Each row of a before or after table is a point. One or more steps were done to the points. Then noise was added and the rows were shuffled. The steps act on how far a point lies along the listed directions, d1 being the first. Name the steps. A step turns or swaps two directions, mirrors them in a line or flattens them onto one, adds a multiple of one to another, or multiplies one. Angles are multiples of 10 degrees, from the lower direction toward the higher: turns from -170 to 170, lines from 10 to 170 but not 90. Use the fewest steps. Two steps may share a direction if one is a turn and the other turns, adds or multiplies; they go together, in the order done. Otherwise the lowest direction goes first.

Directions:
(1): [-47,41,17]
(2): [1,25,-60]
(3): [-44,-43,-18]
Before, 11 rows:
[[-1,10,-33],
[19,-7,-4],
[57,47,61],
[-3,31,-45],
[-2,-28,-17],
[29,50,24],
[11,-24,-30],
[21,49,56],
[15,41,-23],
[26,-38,-67],
[42,49,35]]
After (11 x 3):
[[62,38,-32],
[21,-9,-3],
[22,24,3],
[-34,-67,7],
[-17,-71,-14],
[-10,-15,-47],
[-20,-56,-21],
[-10,-94,2],
[-9,17,-53],
[31,20,-12],
[4,17,-31]]
Steps: mirror d1 and d3 in the line at 20 degrees

Directions:
(1): [-53,-2,46,29,-23,-46]
(2): [-26,-72,-20,-44,-15,-7]
(3): [8,-44,-22,75,-2,19]
(4): [36,-5,31,-6,-74,23]
(5): [-16,-20,58,-6,36,55]
(6): [-58,30,-33,1,-29,48]
Before:
[[23,37,36,72,-15,-21],
[32,75,-61,35,-37,25],
[7,-26,-69,-64,56,-50],
[-9,31,1,50,-29,-3],
[20,-10,5,3,-20,-44],
[-42,28,-63,-32,21,4],
[-2,29,28,57,-35,56],
[17,72,-38,39,-45,-53],
[-16,42,34,15,-54,10],
[-9,-30,14,-20,52,-25],
[16,15,-25,-88,44,-67],
[36,6,7,20,-27,-24],
[-14,24,-70,-7,-35,39],
[-17,11,-15,46,-37,-5]]
After:
[[68,-60,-47,-25,-19,-43],
[12,-33,46,-18,-44,-34],
[17,-27,2,35,-22,-38],
[34,27,-18,-15,60,-47],
[-8,87,-72,-12,50,-1],
[9,-34,-49,-16,-51,-82],
[-49,31,-5,2,33,20],
[-6,-12,-22,-1,-52,2],
[-19,20,-18,6,-40,-8],
[32,-80,40,10,-24,-1],
[-29,86,-47,-64,19,-11],
[4,-46,4,15,-26,-36],
[-37,-73,-6,1,-48,-19],
[83,-4,-13,6,15,-34]]
Steps: turn d2 and d6 by 170 degrees

Directions:
(1): [-54,-35,11,-51,47,5,-19,-9,56]
(2): [-47,-41,0,71,-45,15,-11,-31,21]
(3): [-3,41,27,8,-26,-48,46,15,69]
(4): [-16,52,-11,34,53,-35,-20,-62,-9]
(5): [-34,7,-28,-22,-40,-63,-58,30,-18]
(6): [-67,40,43,11,11,30,14,43,-39]
Before (13 x 9):
[[-44,23,50,-5,-8,21,24,53,26],
[29,1,-4,-21,37,-11,-43,-42,-12],
[19,5,-38,-76,34,-5,-39,-2,-28],
[21,-1,-20,-3,-10,-18,0,-17,75],
[-40,15,9,-3,-32,61,12,33,0],
[46,20,16,-63,-3,24,35,37,23],
[-35,-12,27,1,-1,42,2,1,8],
[21,14,-31,1,90,7,-17,-95,0],
[-3,39,11,-14,4,-18,46,24,22],
[-13,14,15,-39,-15,9,22,57,56],
[29,-27,-5,-1,3,-8,0,-49,23],
[46,32,-22,-41,38,-38,-9,-6,-40],
[53,-16,-29,3,-7,-21,2,-49,19]]
After, 13 rows:
[[-26,-22,21,-6,-10,38,1,7,11],
[60,14,-2,-65,-2,15,24,23,32],
[-23,0,40,-17,-26,21,24,61,36],
[-21,40,-15,8,97,10,-20,-77,-24],
[14,15,-36,-70,48,0,-32,-9,-31],
[36,41,-15,-36,45,-29,-8,-2,-44],
[-19,-10,2,-18,-48,62,16,34,13],
[4,-1,2,-43,-22,0,19,49,68],
[18,-9,-6,8,15,-15,-10,-59,14],
[11,17,5,-16,43,-10,-41,-39,-22],
[2,31,6,-16,-6,-17,45,28,22],
[13,15,-21,7,7,-24,-4,-32,72],
[34,7,-27,18,11,-26,-6,-57,9]]
Steps: turn d4 and d6 by 30 degrees; multiply d5 by 0.7

Directions:
(1): [-44,11,11,-11,-43,-32,4,-12,60,32,-74]
(2): [-95,19,26,-4,-6,5,33,39,-37,12,35]
(3): [-6,-6,5,-55,-32,24,-17,-27,-75,-35,-53]
(4): [34,-17,25,-52,40,-57,18,61,-19,28,-22]
(5): [-29,24,20,37,74,-37,-45,-43,-28,5,-25]
Before:
[[67,-20,-13,27,4,3,1,-9,25,-7,24],
[26,1,-3,-1,28,33,-30,-21,-38,-19,-2],
[90,-10,-23,7,18,4,-21,-22,33,-4,-13],
[89,-22,-17,-42,-25,16,14,33,34,-11,-23],
[29,9,-21,36,52,1,-19,7,6,13,58],
[58,-16,-19,15,41,5,-11,-14,4,-17,-10],
[-44,9,-3,24,13,57,12,38,-38,-27,90],
[13,5,-26,18,-46,33,8,-26,46,3,-6],
[6,-21,8,-4,-15,-4,48,39,19,28,20],
[95,-23,-19,21,27,34,-11,-11,-13,-26,54],
[51,-2,-15,25,48,-16,-20,3,13,2,-15],
[1,2,-8,34,23,4,7,-9,12,-6,5],
[4,15,-3,-7,19,-13,15,51,-28,-2,51],
[68,-19,-12,-17,1,5,-5,-13,18,-13,14]]
After (14 x 11):
[[1,14,-2,-13,12,-9,14,48,-40,-4,45],
[37,0,-4,7,34,31,-32,-21,-28,-16,2],
[56,-16,-9,34,8,1,7,1,32,-3,35],
[9,7,-24,23,-45,29,11,-22,51,8,4],
[55,-13,-12,23,48,-1,-7,-10,14,-12,1],
[-49,9,-1,12,7,63,10,31,-59,-38,77],
[9,16,-18,36,51,0,-16,14,1,14,68],
[-5,4,-6,36,23,3,9,-6,7,-5,9],
[89,-19,-15,-32,-18,9,15,37,47,-1,-11],
[83,-8,-23,19,26,-1,-12,-12,47,9,7],
[88,-20,-17,32,31,32,-7,1,-5,-22,66],
[-1,-20,11,-9,-17,-2,53,40,11,28,19],
[41,-1,-17,33,48,-18,-16,8,19,6,-5],
[66,-21,-12,-4,8,4,-1,-9,30,-6,27]]
Steps: turn d2 and d3 by 20 degrees

Directions:
(1): [-37,10,0,-45,-14,10,-87,-9,27,-31,21,25,-4,19]
(2): [18,-39,10,-23,-18,-7,-27,19,-22,-13,-27,7,7,-95]
(3): [-47,-3,32,-3,-46,20,6,-14,49,58,-33,-35,-15,-15]
(4): [-40,24,42,20,-39,-12,40,15,-12,-63,21,16,-40,-14]
(5): [59,-8,12,-32,-20,-11,19,23,57,-28,-50,22,-16,32]
(6): [28,-54,-11,-13,-35,-6,18,-62,7,14,59,20,-32,-2]
Before (8 x 14):
[[-42,27,20,-8,-16,-1,-15,3,28,-20,-22,-7,-20,7],
[-23,15,19,0,-35,-7,22,2,13,-15,-10,9,-29,1],
[-3,-1,10,-8,-16,10,2,-14,32,17,4,-2,-11,52],
[17,26,6,23,20,-8,22,10,-6,-5,-14,13,6,24],
[31,27,-13,1,25,-13,4,22,-8,-25,-14,2,14,37],
[-14,2,4,7,7,-1,-9,5,-17,-27,30,9,0,-17],
[-10,8,3,37,5,0,42,26,-20,0,-19,-18,22,-9],
[9,-49,2,-31,-21,-8,-10,-34,13,20,18,8,-13,-46]]
After:
[[-24,35,10,44,21,3,34,56,-21,-4,-47,-28,37,-8],
[17,-96,1,-44,-63,-6,8,-89,34,50,57,14,-44,-51],
[-14,-14,20,-11,-42,17,9,-33,49,41,7,-10,-23,47],
[0,3,-7,9,22,-7,-9,8,-33,-46,43,20,3,-13],
[46,52,-25,8,67,-22,-7,58,-40,-65,-19,14,38,47],
[-74,45,40,-4,-25,11,-20,18,47,2,-60,-31,-15,0],
[-39,13,31,-2,-52,0,24,-5,31,5,-20,-1,-33,-5],
[21,46,-1,30,45,-10,14,33,-23,-26,-24,16,20,30]]
Steps: multiply d3 by 2.5; multiply d6 by 2.5

Directions:
(1): [-8,-10,21,19,28,62,48,-7,-6,-70,13,14,-5,-38,-48,-88,21,-7]
(2): [18,-49,20,33,-13,-1,34,-16,12,55,78,-63,-72,21,-7,-14,-7,-18]
(3): [3,11,11,5,-50,-30,-45,1,90,28,8,40,-4,-14,-31,-65,-20,56]
Before (11 x 18):
[[-8,21,15,10,-3,22,-6,4,23,-42,-6,36,28,-35,-41,-79,22,28],
[-2,11,5,2,-5,-13,-8,10,2,37,26,-12,-10,40,21,28,-4,-6],
[9,-8,6,-8,-15,2,9,-2,-3,11,31,-14,-20,10,6,0,-4,-15],
[3,0,-7,15,3,20,2,-1,12,-29,-2,23,8,-18,-24,-48,4,6],
[18,-20,-4,16,2,-9,11,-22,-8,21,-9,-13,-18,13,32,34,-9,-15],
[6,-9,-5,-2,11,-8,1,-4,-23,14,-2,-27,-10,19,24,56,1,-15],
[16,-37,20,24,-7,-27,20,-6,-35,77,69,-67,-68,35,32,41,-6,-24],
[-12,14,11,-1,8,26,15,3,-10,-42,-7,38,15,-28,-25,-57,5,5],
[-4,4,-22,-16,38,35,29,-4,-58,-23,-2,-24,7,4,26,31,21,-35],
[3,8,8,-14,18,20,21,0,-30,-28,-21,-15,3,-9,17,3,1,-19],
[20,-18,-5,19,15,-2,3,-13,-8,14,15,-33,-23,27,29,20,11,-16]]
After:
[[17,-29,27,25,-41,-46,-6,-6,22,97,78,-43,-69,28,14,-3,-20,13],
[-2,19,-8,-8,-28,-4,-29,-6,60,16,11,30,2,-16,-17,-53,-4,42],
[23,-13,-2,20,-10,-13,-18,-13,34,31,18,-11,-24,17,17,-14,1,14],
[-13,12,7,8,39,46,31,3,-51,-67,-12,-1,30,-22,-18,-23,36,-19],
[20,-16,-1,20,-20,-21,-10,-20,28,36,-5,4,-20,4,19,7,-16,9],
[1,11,3,3,-9,-16,-13,8,11,39,28,-7,-11,38,19,23,-6,1],
[4,14,16,-12,-12,-3,-9,1,28,-12,-16,13,0,-16,-3,-40,-12,15],
[10,2,3,-1,-24,-29,-31,-4,40,34,1,0,-9,9,1,11,-12,23],
[-14,11,8,-3,19,34,24,3,-27,-50,-7,27,18,-25,-20,-42,8,-8],
[11,-10,5,-11,-18,0,7,-5,7,15,30,-9,-18,8,5,-7,-6,-12],
[1,-7,-10,15,22,30,18,2,-20,-38,-5,9,7,-9,-15,-23,13,-12]]
Steps: multiply d3 by -1

Directions:
(1): [57,42,-34,-44,-73,-53,80,-8,5,-29,-19,-25,13,-48,11,25,23,-15,30,31,37,-8,-43,-4]
(2): [-27,36,68,26,-56,70,16,26,-54,-30,39,65,14,-55,17,6,34,-7,19,-22,20,-6,24,-32]
(3): [58,3,-2,78,50,-26,17,21,21,-19,48,-41,-24,-48,5,-63,47,18,-16,-32,-6,39,-19,-55]
Before:
[[-57,-1,22,-36,17,26,-38,-11,-7,38,-22,40,11,47,-32,28,-18,-6,-12,6,-9,-29,19,30],
[21,31,23,51,-25,20,47,25,-27,-37,24,-2,7,-59,19,-14,41,-1,5,6,23,5,1,-28],
[15,-34,-11,41,56,4,-21,-4,3,13,17,-15,-7,8,6,-22,10,22,-30,-38,-11,36,6,-16],
[-29,-58,-38,-28,46,-20,-58,-33,25,59,-36,-17,-16,95,-36,4,-41,-10,-42,20,-34,-6,-7,44],
[18,-5,10,34,36,6,3,21,-15,5,34,-4,14,-13,-2,-33,33,21,-7,-5,-7,12,-11,-16],
[-3,-3,7,0,-14,7,-13,1,-10,-9,10,20,16,-24,-6,8,-13,-4,-2,-10,15,-5,13,6],
[82,-4,-30,44,18,-60,44,17,16,-22,22,-57,-13,-47,-14,-41,35,-1,-13,-10,7,48,-50,-34],
[57,41,6,16,-21,-47,53,4,-5,-19,12,-10,-17,-31,15,0,44,29,17,-19,8,-5,-12,-20]]
After (8 x 24):
[[-8,12,-14,-78,-96,-12,42,-4,-32,-9,-47,21,29,-1,-14,65,-24,-35,24,40,28,-19,-18,42],
[47,-10,-52,-27,-7,-42,34,-26,12,3,-24,-34,10,-2,11,19,4,1,-3,7,17,14,-31,6],
[28,12,-17,-21,-16,-21,39,6,-9,-4,4,-13,26,-17,1,2,25,6,14,29,11,-7,-30,5],
[7,34,22,12,-61,28,51,17,-37,-36,6,17,26,-50,19,14,26,-14,17,17,31,-12,3,-8],
[8,-8,5,35,85,-12,-35,9,28,21,15,-15,-19,9,-37,-41,21,14,-34,-20,-21,17,-8,-16],
[10,-5,1,18,2,0,-9,2,-6,-13,19,8,7,-33,-6,-8,-4,-2,-4,-16,12,6,8,-7],
[-5,39,35,-27,-60,5,28,-6,-40,-6,-11,46,-2,-4,11,45,13,14,23,-3,10,-39,17,16],
[-3,-59,-47,-5,71,-45,-49,-29,36,55,-16,-44,-26,82,-35,-20,-25,0,-46,12,-36,9,-20,29]]
Steps: turn d1 and d2 by 40 degrees; turn d1 and d3 by -110 degrees

Directions:
(1): [16,6,-8,1,-2,10,-27,-51,-46,46,40,32,-18,12,0,26,47,-20,-30,-12,-27,-27,52,56,9,-48,37,19,-74,-5,-2,-38,14,19,-62,37,-21,5,38,-59,-9,10,-51,-95,-37,22,-26,15]
(2): [33,3,-25,-63,-7,17,62,11,-4,-30,-18,-43,18,-16,-15,-74,12,23,4,48,-43,11,-7,-12,16,-41,37,25,-56,-14,43,-23,-25,5,1,2,6,66,-56,28,10,79,35,0,-28,15,-85,23]
(3): [21,76,8,7,36,1,24,-14,-75,-38,-26,59,-15,-50,36,-71,-8,13,-55,-2,27,7,50,-53,13,34,-15,-27,-11,3,-3,-40,19,-10,31,47,13,1,-9,-17,3,41,-80,41,-5,10,46,-32]
(4): [26,-28,-60,-52,-13,-59,15,25,-19,45,-17,-56,11,48,91,-43,77,-1,22,-51,-43,8,22,26,13,45,19,1,16,25,27,5,25,42,40,44,-8,-47,-24,-29,0,-30,1,23,19,18,24,9]
Before (11 x 48):
[[-10,7,8,6,-9,16,19,18,25,-20,-23,-13,8,0,-12,-5,-28,3,-5,15,5,13,-21,-23,-1,7,-11,2,11,-4,-4,9,-6,-2,16,-14,0,17,-24,26,4,14,25,32,12,-14,4,-2],
[-11,13,31,3,3,5,-1,-4,13,-22,-3,23,4,-13,-30,12,-21,18,-7,8,20,2,-10,-23,3,-5,-15,-8,11,-11,-7,20,-22,-16,9,-10,-1,10,5,14,-14,8,2,10,2,-8,8,-6],
[-8,-11,5,10,6,6,-32,-44,-22,39,34,9,-15,16,-18,35,30,-25,-6,2,-18,-18,34,58,0,-48,46,11,-49,4,-16,-21,6,4,-64,27,-13,-2,38,-23,-14,4,-21,-80,-16,11,-19,14],
[5,-2,-7,-4,18,-6,15,4,-9,-3,-1,-9,3,2,1,-16,9,-1,-9,1,-3,3,-1,-10,0,-21,4,11,-20,-5,2,-24,-1,7,2,-11,3,15,-2,6,-3,21,-12,6,-16,7,-12,3],
[-13,-34,19,-7,-4,-2,4,20,30,-11,-6,-20,-1,2,-8,12,-13,-3,38,8,2,-4,-17,1,-5,8,-5,-3,35,13,5,26,-8,-10,2,-32,17,-6,-15,25,-6,-16,46,15,16,5,-2,-3],
[19,-7,-18,-16,-18,17,-4,-31,-13,21,27,-1,-4,7,-21,4,30,-1,-13,11,-54,-26,30,40,10,-88,56,41,-95,-31,18,-34,-2,10,-71,10,-17,31,3,-29,7,50,-8,-83,-42,39,-76,20],
[-26,-17,29,28,-7,16,-13,-2,31,-8,7,16,2,21,-52,37,-32,-2,20,9,23,5,-28,1,-11,-15,-5,1,15,-5,-11,18,-16,-12,-35,-42,1,14,25,26,17,-7,28,2,2,-16,-4,9],
[15,9,3,-20,3,13,21,14,9,-29,-10,-5,16,-13,-12,-15,-17,6,1,10,1,8,-4,-16,6,2,-6,12,16,4,5,3,-13,-10,13,-9,-11,17,-19,11,11,19,23,6,-7,4,-9,15],
[-25,14,34,29,11,32,-24,-32,2,-12,11,44,-19,-16,-50,25,-32,8,-15,38,36,-17,4,-3,-5,-25,-17,-7,-31,-12,-36,0,-7,-28,-41,-21,-9,23,23,3,4,15,-35,-36,-26,-9,-10,-14],
[-20,5,4,10,7,7,-3,8,-2,-13,-18,16,-2,0,-2,7,-9,13,-7,9,10,17,-7,-26,-9,13,-19,2,27,4,8,12,-6,4,29,-8,8,5,-1,6,-3,0,5,18,7,-9,19,1],
[-28,-25,30,18,2,14,-18,-1,58,-13,19,-14,3,18,-46,63,-35,3,27,14,11,-7,-48,8,-24,-29,-18,-6,22,-17,-11,31,-21,-6,-33,-60,2,2,39,24,-3,-17,53,-24,-5,-9,-20,9]]
After:
[[-11,5,-4,5,8,8,-14,-13,-23,15,-4,29,-11,9,4,18,19,5,-16,-2,-5,6,20,4,-4,-5,0,10,-7,7,9,-6,3,15,3,12,-1,2,12,-21,-9,2,-16,-25,-11,4,8,10],
[23,9,-3,-23,2,13,10,-7,-9,-8,2,0,9,-3,-5,-9,9,-4,-10,1,-12,0,17,8,8,-11,9,19,-10,3,7,-13,-9,1,-11,9,-19,14,-6,-14,8,22,4,-26,-20,14,-16,19],
[-2,14,25,-1,2,6,-11,-26,-5,3,13,34,0,-4,-23,21,3,11,-17,-1,3,-10,10,4,9,-21,2,2,-23,-10,-5,3,-14,-7,-15,7,-9,9,20,-12,-18,8,-20,-29,-13,3,-3,-1],
[-1,-32,7,-12,-6,-5,-11,-10,-2,25,19,-8,-14,16,4,25,26,-15,23,-8,-20,-21,19,38,1,-17,21,9,-12,9,9,3,3,7,-29,-2,3,-7,6,-18,-15,-15,13,-42,-4,19,-16,7],
[-14,-8,9,-5,-9,21,34,42,62,-62,-28,-36,22,-25,-47,-25,-64,31,27,42,-1,11,-60,-57,-9,-27,-8,11,18,-31,17,24,-30,-33,13,-60,16,36,-50,72,22,44,72,59,10,0,-41,-6],
[-28,14,37,31,10,30,-20,-23,12,-24,5,40,-11,-25,-53,16,-44,13,-10,41,42,-11,-11,-18,-5,-16,-26,-11,-16,-12,-35,6,-12,-35,-30,-32,-4,26,15,19,3,16,-24,-16,-15,-15,-1,-19],
[2,0,-7,-5,18,-2,15,8,-6,-11,-6,-9,8,1,0,-16,3,0,-9,4,1,8,-8,-16,-1,-14,0,13,-13,-4,4,-20,0,5,8,-15,5,14,-5,16,-3,18,-2,13,-10,4,-9,-1],
[-19,-28,20,15,-1,11,-33,-22,34,9,33,-5,-5,28,-38,70,-8,-4,16,4,-4,-18,-23,30,-21,-43,-3,3,-9,-17,-10,13,-15,4,-57,-42,-6,2,57,-2,-6,-13,32,-62,-18,2,-30,16],
[4,8,-3,1,-11,15,1,-15,-9,19,6,3,-5,15,-2,10,14,-11,-23,0,-21,-5,17,19,8,-20,16,20,-40,-3,-5,-16,9,16,-25,16,-15,14,-2,-20,-3,19,-13,-30,-13,1,-12,9],
[-36,-12,30,20,14,9,4,22,42,-35,-17,-22,7,-13,-44,9,-52,2,33,31,30,14,-44,-30,-16,8,-10,-14,55,6,-18,28,-21,-33,11,-36,20,4,-10,67,-1,1,51,49,30,-24,9,-8],
[-16,-14,20,26,-10,15,-23,-16,13,13,18,24,-5,31,-48,46,-8,-9,5,2,8,-4,-4,27,-6,-31,14,8,-14,-3,-9,6,-8,-1,-60,-24,-6,14,38,1,16,-6,12,-33,-8,-9,-13,15]]
Steps: mirror d1 and d4 in the line at 100 degrees
